Each point is reached from the start by the listed moves, each made once or not at all, plus a little noise. Say if it took an odd or an even number of moves. Then give how often each move was made.

Moves:
(1): [ 0.51  0.16 -0.92 -0.03]
(2): [-0.04  0.71  0.09  0.18]
Start: [-0.28 -0.20  0.00 -0.28]
Points:
[ 0.23 -0.06 -0.91 -0.29] -> odd (1, 0)
[ 0.15  0.67 -0.84 -0.14] -> even (1, 1)
[-0.30  0.52  0.10 -0.11] -> odd (0, 1)

Moves:
(1): [ 0.22  0.13  0.29 -0.46  0.06  0.60 -0.62  0.37]
(2): [ 0.05  0.64  0.44  0.08 -0.26  0.16  0.30 -0.13]
(3): [ 0.07 -0.66  0.39 -0.33  0.00  0.15  0.55 -0.04]
(4): [ 0.36 -0.18  0.23  0.63 -0.14  0.06 -0.27  0.42]
(5): [ 0.27  0.24 -0.02 -0.02  0.78 -0.22  0.45  0.34]
(6): [ 0.08 -0.12 -0.04  0.41  0.20  0.46  0.19 -0.42]
Start: [ 0.19  0.23 -1.05  0.13 -0.27 -0.16 -0.33  0.01]
Points:
[ 0.82  0.80 -0.07  0.37 -0.63  0.60 -0.90  0.70] -> odd (1, 1, 0, 1, 0, 0)
[ 0.89  0.24 -0.03  0.45  0.11 -0.02  0.68  0.60] -> even (0, 1, 1, 1, 1, 0)
[ 0.62  0.66 -0.37  0.79 -0.71  0.06 -0.28  0.28] -> even (0, 1, 0, 1, 0, 0)
[ 0.32  0.76 -0.64  0.59 -0.31  0.46  0.18 -0.59] -> even (0, 1, 0, 0, 0, 1)
[ 0.28  0.20 -0.20 -0.15 -0.52  0.14  0.48 -0.17] -> even (0, 1, 1, 0, 0, 0)
[ 0.33 -0.57 -0.70  0.24 -0.07  0.46  0.37 -0.44] -> even (0, 0, 1, 0, 0, 1)
